Each row of a before or after table is a point. One or more steps were done to the points. Then noise was added and the rows were shuffled. The steps act on columns, c1 being the first. What was done? A step turns or swaps two columns, mirrors them in a line or flattens them onto one, adds a multiple of one to another, or multiplies or shifts one. Angles are multiples of 10 degrees, from the lower column toward the higher: turns from -170 to 170, lines from 10 to 170 but not 90. Use the fewest steps. Two steps may share a column if one is a turn and the other turns, adds or multiplies; they go together, in the order done. Otherwise the lowest column goes first.

Before:
0: -0.054 -0.077 -0.004
1:  0.002  0.002  0.025
2: -0.063  0.025  0.006
3:  0.039 -0.035 -0.030
4:  0.022 -0.022 -0.050
5:  0.033 -0.008 -0.036
6:  0.009  0.024  0.035
7:  0.008  0.008  0.002
8:  0.020  0.021 -0.050
9: -0.062 -0.051 -0.004
10:  0.040 -0.020 -0.019
11: -0.013 -0.010  0.011
12: -0.058 -0.054  0.014
13: -0.007 -0.034 -0.021
After, 14 rows:
0: -0.037  0.017 -0.004
1: -0.034  0.013  0.007
2:  0.042 -0.016 -0.021
3:  0.042 -0.018 -0.011
4:  0.002 -0.006  0.018
5:  0.010 -0.002 -0.037
6:  0.004 -0.005 -0.017
7: -0.010  0.002  0.009
8:  0.031 -0.015 -0.025
9:  0.004 -0.002 -0.001
10: -0.020  0.010 -0.005
11:  0.026 -0.006 -0.034
12:  0.002  0.001  0.023
13: -0.063  0.021  0.003
Steps: flatten c1 and c2 onto the line at 160 degrees; multiply c3 by 0.7

Before, 14 rows:
0:  0.011  0.000 -0.027 -0.008  0.020  0.045
1:  0.011  0.057  0.028 -0.004 -0.038  0.009
2:  0.016 -0.021  0.009 -0.009  0.021 -0.011
3:  0.014  0.001  0.023 -0.016  0.026  0.006
4:  0.006 -0.005 -0.016 -0.007 -0.032 -0.008
5:  0.009 -0.015 -0.002 -0.008 -0.001  0.012
6: -0.017 -0.007  0.026 -0.008  0.017 -0.017
7:  0.005  0.009  0.002 -0.013  0.018 -0.017
8: -0.126 -0.004  0.021 -0.016  0.007  0.017
9:  0.005  0.020 -0.004  0.012 -0.126  0.056
10: -0.059 -0.017  0.010  0.019  0.020 -0.004
11:  0.004 -0.001  0.018  0.025 -0.013  0.052
12:  0.018 -0.003  0.016  0.024 -0.025 -0.006
13:  0.012 -0.001 -0.073  0.007  0.000 -0.014
After (14 x 6):
0:  0.014  0.058 -0.018  0.004  0.001 -0.013
1: -0.129 -0.015  0.003 -0.015  0.006  0.014
2:  0.004  0.004  0.001 -0.013  0.018 -0.016
3: -0.060 -0.018 -0.004  0.021  0.022 -0.001
4:  0.016 -0.016 -0.001  0.019 -0.022 -0.006
5:  0.014 -0.017  0.006 -0.015  0.027  0.005
6:  0.008  0.013  0.005  0.010 -0.122  0.055
7:  0.017 -0.022 -0.006 -0.008  0.023 -0.007
8:  0.009 -0.009 -0.002 -0.009  0.003  0.012
9: -0.020 -0.027  0.006 -0.008  0.012 -0.017
10:  0.008  0.009 -0.005 -0.004 -0.033 -0.006
11:  0.010  0.017 -0.007 -0.008  0.018  0.041
12:  0.002 -0.012  0.006  0.023 -0.014  0.053
13:  0.008  0.014  0.026 -0.002 -0.039  0.010
Steps: turn c2 and c3 by 50 degrees; multiply c3 by 0.4

Before:
0: -0.014 -0.058  0.029 -0.006 -0.015 -0.013  0.021  0.031  0.025  0.013  0.000
1: -0.008 -0.011  0.016 -0.052  0.039  0.013  0.005  0.037  0.011 -0.033  0.002
2: -0.016 -0.014  0.005 -0.009  0.006 -0.011 -0.033  0.048  0.019  0.006  0.050
3:  0.018 -0.032 -0.002 -0.006  0.006 -0.022 -0.019 -0.036  0.035 -0.026  0.056
4: -0.009 -0.059  0.004 -0.005  0.013 -0.008  0.056  0.038 -0.021 -0.026  0.018
5: -0.016  0.005  0.058 -0.003  0.025 -0.026  0.058  0.019 -0.016 -0.008  0.018
6:  0.018 -0.007  0.022  0.003  0.037 -0.032  0.045  0.048 -0.034  0.027  0.008
7: -0.001 -0.015 -0.003  0.002  0.002 -0.006 -0.069 -0.056 -0.033 -0.036  0.006
After, 8 rows:
0: -0.001 -0.018 -0.002 -0.002 -0.002 -0.007 -0.060  0.066 -0.035 -0.036  0.000
1: -0.009 -0.013 -0.004 -0.006 -0.004 -0.011  0.051  0.031  0.019  0.006  0.052
2:  0.021 -0.011  0.014 -0.054 -0.031  0.011  0.043 -0.011  0.011 -0.033  0.007
3:  0.002 -0.003  0.034 -0.003 -0.041 -0.029  0.048 -0.053 -0.036  0.025  0.006
4: -0.003 -0.062  0.002  0.002 -0.017 -0.009  0.038 -0.055 -0.021 -0.026  0.018
5: -0.035  0.004  0.045 -0.003 -0.031 -0.024  0.017 -0.064 -0.018 -0.010  0.025
6:  0.019 -0.034  0.011 -0.008 -0.003 -0.024 -0.036  0.019  0.032 -0.027  0.054
7: -0.021 -0.057  0.017 -0.010  0.016 -0.011  0.035 -0.019  0.019  0.012 -0.003
Steps: turn c1 and c3 by 30 degrees; add -0.7 times c4 to c1; multiply c5 by -1; turn c7 and c8 by -90 degrees

Before, 9 rows:
0:  0.032  0.000  0.008 -0.022 -0.049 -0.052 -0.031 -0.007  0.010  0.040 -0.006  0.005 -0.004 -0.035
1: -0.029 -0.043  0.001 -0.041  0.039  0.004  0.014 -0.019 -0.006  0.007 -0.013 -0.012 -0.051  0.022
2: -0.001 -0.065  0.008 -0.016  0.018 -0.005  0.036 -0.021 -0.025  0.024  0.014  0.001 -0.010 -0.007
3:  0.033  0.027  0.023 -0.015 -0.032  0.004 -0.050 -0.027  0.011 -0.025 -0.004  0.034  0.017 -0.028
4: -0.027 -0.024  0.022 -0.011  0.028  0.005  0.043 -0.046 -0.005 -0.032 -0.041 -0.038 -0.011  0.015
5:  0.011 -0.018  0.040 -0.039  0.022  0.012  0.044 -0.005  0.011 -0.007 -0.004 -0.029 -0.035 -0.003
6:  0.040 -0.019 -0.006 -0.003 -0.047  0.001 -0.020 -0.002  0.049  0.035 -0.006  0.006  0.002 -0.007
7: -0.002  0.013  0.044 -0.023 -0.045  0.045 -0.060 -0.029 -0.022  0.019 -0.033 -0.012  0.038 -0.029
8:  0.041  0.045 -0.009 -0.022 -0.031 -0.003 -0.041  0.035  0.029  0.000 -0.019 -0.004  0.058 -0.016
After:
0:  0.013 -0.045 -0.057  0.012 -0.006 -0.008  0.035 -0.021 -0.024  0.024  0.074  0.005 -0.008 -0.008
1:  0.048 -0.032 -0.058  0.010 -0.020  0.005  0.018 -0.020 -0.009  0.006  0.049 -0.011 -0.049  0.025
2: -0.015  0.021 -0.034  0.031 -0.052  0.006 -0.047 -0.025  0.012 -0.028  0.057  0.036  0.018 -0.030
3:  0.013  0.009 -0.019  0.016 -0.078  0.047 -0.056 -0.025 -0.019  0.018  0.028 -0.010  0.038 -0.028
4: -0.031 -0.012 -0.067  0.024 -0.049  0.001 -0.018 -0.004  0.048  0.032  0.053  0.005  0.005 -0.006
5:  0.018 -0.013 -0.021  0.036 -0.037  0.008  0.044 -0.006  0.012 -0.006  0.051 -0.031 -0.033 -0.001
6: -0.021  0.033 -0.068  0.046 -0.063 -0.004 -0.039  0.035  0.027  0.005  0.045 -0.004  0.059 -0.016
7: -0.010  0.001 -0.054  0.036 -0.084 -0.052 -0.030 -0.005  0.008  0.040  0.055  0.006 -0.003 -0.034
8:  0.027 -0.020 -0.037 -0.005  0.010  0.005  0.042 -0.049 -0.003 -0.031  0.019 -0.038 -0.008  0.015
Steps: add 1.5 times c4 to c5; turn c1 and c4 by 140 degrees; multiply c2 by 0.7; shift c3 by -0.060; shift c11 by 0.060

Before:
0:  0.000  0.038  0.012 -0.047  0.055 -0.010  0.008  0.012 -0.008 -0.012  0.008 -0.041 -0.010 -0.033 -0.026  0.008 -0.009 -0.027 -0.038 -0.015
1:  0.003 -0.038 -0.058  0.021 -0.020  0.031  0.014 -0.020 -0.006  0.021 -0.015  0.041  0.017  0.035  0.013 -0.014  0.008 -0.042 -0.053  0.042
2:  0.009 -0.029 -0.021  0.038 -0.010  0.040  0.004 -0.047 -0.008  0.000  0.001 -0.007  0.034  0.007  0.013 -0.023 -0.028  0.020 -0.018  0.037
3:  0.011  0.030  0.016 -0.039  0.031 -0.015  0.036 -0.003  0.021  0.007  0.025 -0.005 -0.027 -0.047 -0.005 -0.051 -0.041 -0.039 -0.037 -0.003
4: -0.011 -0.021 -0.022  0.018 -0.033  0.001 -0.043  0.002 -0.048  0.022 -0.051  0.000 -0.008 -0.040  0.032 -0.025  0.006 -0.011 -0.006 -0.044
5:  0.046  0.026  0.023 -0.039  0.017 -0.011 -0.032  0.002 -0.006  0.009 -0.004 -0.024 -0.019  0.003  0.027 -0.014 -0.024 -0.025 -0.013 -0.022
6: -0.001 -0.081 -0.077 -0.006 -0.040  0.057 -0.003 -0.048 -0.002  0.020 -0.055  0.022 -0.012  0.025 -0.009 -0.019 -0.016  0.007 -0.016  0.032
7:  0.022 -0.019 -0.038  0.015 -0.007  0.030 -0.038  0.026 -0.057 -0.019 -0.021  0.021 -0.014 -0.006  0.011 -0.056 -0.003  0.011 -0.008 -0.012
8:  0.011  0.062  0.037 -0.039  0.026  0.009 -0.013 -0.003 -0.021  0.010 -0.009  0.012 -0.050 -0.050  0.014 -0.007  0.001 -0.002 -0.045 -0.015
9: -0.053 -0.022 -0.006 -0.024 -0.024  0.020 -0.001 -0.031  0.020  0.001 -0.032  0.016  0.029  0.065 -0.003 -0.035 -0.010  0.010 -0.014  0.027
10:  0.007  0.029  0.040 -0.047  0.066  0.021  0.022  0.022 -0.003  0.041 -0.003 -0.028 -0.019 -0.027  0.015 -0.030 -0.001 -0.027 -0.013 -0.002
11:  0.027  0.015 -0.041  0.011 -0.022 -0.016 -0.062  0.039 -0.030  0.044 -0.012  0.003 -0.005 -0.031  0.013 -0.028  0.014  0.044  0.002 -0.021
After, 12 rows:
0:  0.006  0.028 -0.028 -0.048  0.065  0.021 -0.024  0.012 -0.003  0.041 -0.015 -0.027 -0.031 -0.013 -0.028 -0.034  0.001 -0.026  0.006 -0.003
1:  0.000  0.038 -0.009 -0.047  0.056 -0.011 -0.022  0.016 -0.007 -0.011  0.026 -0.041 -0.035 -0.003 -0.004  0.004 -0.008 -0.028  0.034 -0.014
2:  0.013  0.028  0.000 -0.040  0.028 -0.015 -0.047 -0.018  0.021  0.005  0.015 -0.003 -0.051 -0.017 -0.024 -0.046 -0.040 -0.039  0.021 -0.003
3:  0.008  0.061 -0.031 -0.039  0.024  0.010 -0.001 -0.004 -0.021  0.010 -0.018  0.012 -0.060 -0.039 -0.020 -0.005  0.003 -0.003  0.045 -0.014
4:  0.047  0.028 -0.016 -0.038  0.021 -0.013  0.027 -0.005 -0.006  0.008 -0.027 -0.026  0.001 -0.019 -0.017 -0.014 -0.024 -0.024  0.024 -0.023
5: -0.001 -0.083  0.023 -0.007 -0.039  0.056 -0.004 -0.052 -0.003  0.019 -0.012  0.021  0.022 -0.019  0.093  0.001 -0.016  0.006  0.017  0.031
6:  0.008 -0.025  0.020  0.039 -0.009  0.040 -0.010 -0.053 -0.009 -0.001 -0.011 -0.006  0.012  0.034  0.011 -0.005 -0.028  0.022  0.015  0.038
7:  0.029  0.014  0.026  0.009 -0.024 -0.016  0.059  0.025 -0.029  0.045 -0.017  0.003 -0.032  0.004  0.032 -0.039  0.014  0.044  0.020 -0.021
8: -0.010 -0.022 -0.006  0.015 -0.032  0.001  0.039 -0.006 -0.048  0.022 -0.046  0.000 -0.041  0.000  0.044 -0.025  0.005 -0.012  0.023 -0.045
9:  0.002 -0.038  0.040  0.021 -0.019  0.030 -0.032 -0.026 -0.008  0.021 -0.019  0.041  0.034  0.011  0.044 -0.007  0.008 -0.043  0.046  0.041
10:  0.022 -0.022  0.020  0.015 -0.008  0.029  0.031  0.006 -0.057 -0.021 -0.017  0.021 -0.010 -0.012  0.038 -0.061 -0.002  0.011  0.021 -0.014
11: -0.053 -0.023 -0.015 -0.023 -0.022  0.019 -0.002 -0.039  0.020  0.000 -0.009  0.015  0.070  0.016  0.027 -0.024 -0.010  0.008  0.014  0.025
Steps: turn c11 and c15 by 70 degrees; turn c3 and c15 by -140 degrees; turn c7 and c19 by -160 degrees; turn c8 and c16 by -20 degrees; mirror c13 and c14 in the line at 40 degrees

Before, 11 rows:
0: -0.044  0.008 -0.018 -0.002 -0.006 -0.006  0.005  0.019  0.018 -0.065 -0.015 -0.017  0.055  0.000 -0.019  0.012 -0.055  0.000  0.016  0.020  0.004  0.024  0.005 -0.038  0.055 -0.018  0.013  0.038 -0.003 -0.028  0.000 -0.038
1:  0.010 -0.007  0.029  0.031 -0.009  0.010  0.012  0.003 -0.007  0.007 -0.022  0.030 -0.032  0.013 -0.013  0.007  0.016 -0.012 -0.007  0.026  0.023 -0.153 -0.026 -0.009 -0.021  0.040  0.015  0.057 -0.027 -0.026  0.035 -0.007
2:  0.029  0.030  0.004  0.026 -0.024 -0.005  0.017  0.021 -0.003  0.026 -0.040 -0.011 -0.030 -0.002  0.015  0.016 -0.013 -0.061 -0.015  0.031 -0.001  0.013  0.003 -0.011  0.057 -0.017  0.006 -0.017 -0.042  0.048  0.036 -0.001
3:  0.012  0.000 -0.013  0.019  0.022  0.006 -0.003  0.009 -0.004  0.021 -0.026 -0.016 -0.041  0.015  0.004 -0.005  0.000 -0.006  0.083  0.024  0.038  0.034  0.020 -0.013 -0.021 -0.009  0.013 -0.017 -0.035 -0.026  0.028 -0.022
4:  0.036 -0.004  0.009  0.030  0.028  0.005 -0.009  0.022  0.014  0.022  0.107  0.039  0.048  0.007  0.001  0.022  0.017  0.002  0.013  0.029 -0.004  0.025  0.000  0.010 -0.017 -0.006  0.015  0.001 -0.032  0.023  0.041  0.014
5:  0.046  0.007 -0.005  0.026 -0.010  0.016  0.003 -0.050  0.022 -0.017 -0.012  0.040 -0.035 -0.001  0.013 -0.058  0.011  0.007 -0.027  0.033  0.031 -0.013  0.018  0.006 -0.026 -0.026  0.002 -0.007 -0.014 -0.025  0.023 -0.002
6:  0.043  0.008  0.008 -0.045  0.009  0.006 -0.008  0.020  0.023  0.022 -0.024 -0.013  0.007 -0.001  0.018  0.016 -0.055 -0.013 -0.011 -0.021 -0.004 -0.001  0.017  0.010 -0.008  0.014  0.012  0.053 -0.021 -0.046  0.041  0.027
7:  0.040  0.001  0.002  0.030 -0.022  0.016  0.004  0.005 -0.016 -0.002 -0.032 -0.018 -0.031 -0.011  0.008  0.005 -0.015 -0.031 -0.029  0.026  0.008  0.031  0.028 -0.001 -0.026 -0.020  0.010  0.015  0.042 -0.018  0.042  0.012
8: -0.014  0.013 -0.010  0.025 -0.020 -0.018 -0.010  0.012  0.006 -0.039 -0.020 -0.012  0.018 -0.004  0.009  0.025  0.011  0.007 -0.023  0.034  0.037  0.016  0.022 -0.004 -0.024 -0.009 -0.035 -0.013 -0.023  0.011  0.031  0.010
9:  0.043 -0.016 -0.011  0.031  0.029  0.012  0.008 -0.099  0.008 -0.072  0.033 -0.007 -0.005  0.033  0.017  0.029 -0.045 -0.026  0.047  0.025  0.068  0.030  0.020  0.010  0.039 -0.009  0.015  0.032 -0.038 -0.016  0.017  0.018
10:  0.032 -0.011 -0.003  0.026  0.006  0.012 -0.072  0.018 -0.024  0.030 -0.036 -0.015 -0.041  0.007 -0.019  0.014  0.014 -0.002 -0.011  0.015  0.002  0.020 -0.011 -0.023 -0.035 -0.007  0.010 -0.010  0.087 -0.032  0.029  0.005
After:
0:  0.044 -0.015 -0.007  0.031  0.031  0.011  0.006 -0.103  0.040  0.064 -0.031 -0.012 -0.008 -0.007  0.020  0.028 -0.044  0.039  0.047  0.023  0.067  0.028  0.052  0.009  0.037  0.019  0.010 -0.036  0.021  0.036  0.017  0.019
1:  0.035 -0.002 -0.010  0.029  0.029  0.002 -0.006  0.024  0.009 -0.050 -0.097  0.040  0.049 -0.025  0.004  0.019  0.016  0.014  0.013  0.027 -0.006  0.024 -0.002  0.008 -0.014  0.043  0.015  0.009  0.033 -0.004  0.039  0.015
2:  0.044  0.006 -0.035 -0.049  0.007  0.005 -0.002  0.019 -0.042  0.017  0.018 -0.015  0.006  0.039  0.019  0.029 -0.058  0.020 -0.010 -0.020 -0.005  0.003  0.045  0.013 -0.010 -0.018  0.014 -0.040  0.015  0.023  0.042  0.033
3:  0.013  0.000  0.022  0.021  0.021  0.007 -0.001  0.009 -0.025  0.001  0.025 -0.019 -0.042  0.018  0.006  0.003  0.001  0.022  0.086  0.024  0.039  0.034  0.045 -0.014 -0.022  0.000  0.015  0.009  0.030  0.023  0.028 -0.019
4:  0.047  0.008  0.008  0.026 -0.009  0.019  0.005 -0.054  0.044 -0.019  0.021  0.042 -0.037  0.020  0.011 -0.053  0.010  0.002 -0.024  0.032  0.031 -0.015  0.044  0.006 -0.027  0.019  0.000  0.005  0.016  0.009  0.025 -0.002
5:  0.010 -0.006 -0.050  0.033 -0.009  0.008  0.012  0.000  0.028 -0.044  0.007  0.031 -0.030  0.013 -0.016  0.011  0.016  0.025 -0.009  0.021  0.024 -0.151 -0.065 -0.012 -0.019 -0.044  0.013 -0.036  0.018  0.022  0.038 -0.007
6:  0.027  0.029  0.008  0.027 -0.028 -0.005  0.018  0.024 -0.032 -0.008  0.045 -0.014 -0.031 -0.039  0.016  0.004 -0.013  0.076 -0.014  0.031  0.000  0.014  0.009 -0.010  0.058  0.004  0.003  0.013  0.003 -0.029  0.034  0.001
7:  0.034 -0.012  0.011  0.025  0.006  0.011 -0.068  0.015 -0.024 -0.020  0.035 -0.014 -0.040  0.023 -0.020  0.019  0.014 -0.038 -0.012  0.013  0.004  0.019 -0.030 -0.024 -0.037 -0.001  0.011  0.007 -0.077  0.020  0.031  0.007
8:  0.042  0.002 -0.005  0.026 -0.021  0.012  0.003  0.008 -0.008  0.009  0.037 -0.017 -0.036  0.022  0.005  0.008 -0.018  0.006 -0.031  0.027  0.010  0.032  0.067  0.000 -0.024  0.006  0.011 -0.011 -0.055  0.000  0.044  0.013
9: -0.043  0.005 -0.007 -0.003 -0.002 -0.005  0.006  0.016  0.023  0.079  0.018 -0.019  0.057  0.027 -0.017  0.020 -0.051  0.000  0.010  0.022  0.004  0.026  0.014 -0.037  0.057  0.012  0.012 -0.040  0.006  0.012  0.004 -0.038
10: -0.015  0.011  0.013  0.031 -0.021 -0.020 -0.012  0.010  0.014  0.047  0.022 -0.014  0.019 -0.007  0.012  0.024  0.013  0.005 -0.026  0.033  0.037  0.016  0.054  0.000 -0.022  0.002 -0.041  0.005  0.023 -0.008  0.030  0.009
Steps: turn c3 and c28 by 150 degrees; add -1.5 times c12 to c9; turn c9 and c10 by 130 degrees; turn c11 and c26 by 160 degrees; turn c14 and c30 by 120 degrees; add 0.3 times c14 to c16; turn c18 and c29 by 150 degrees; multiply c23 by 2.5
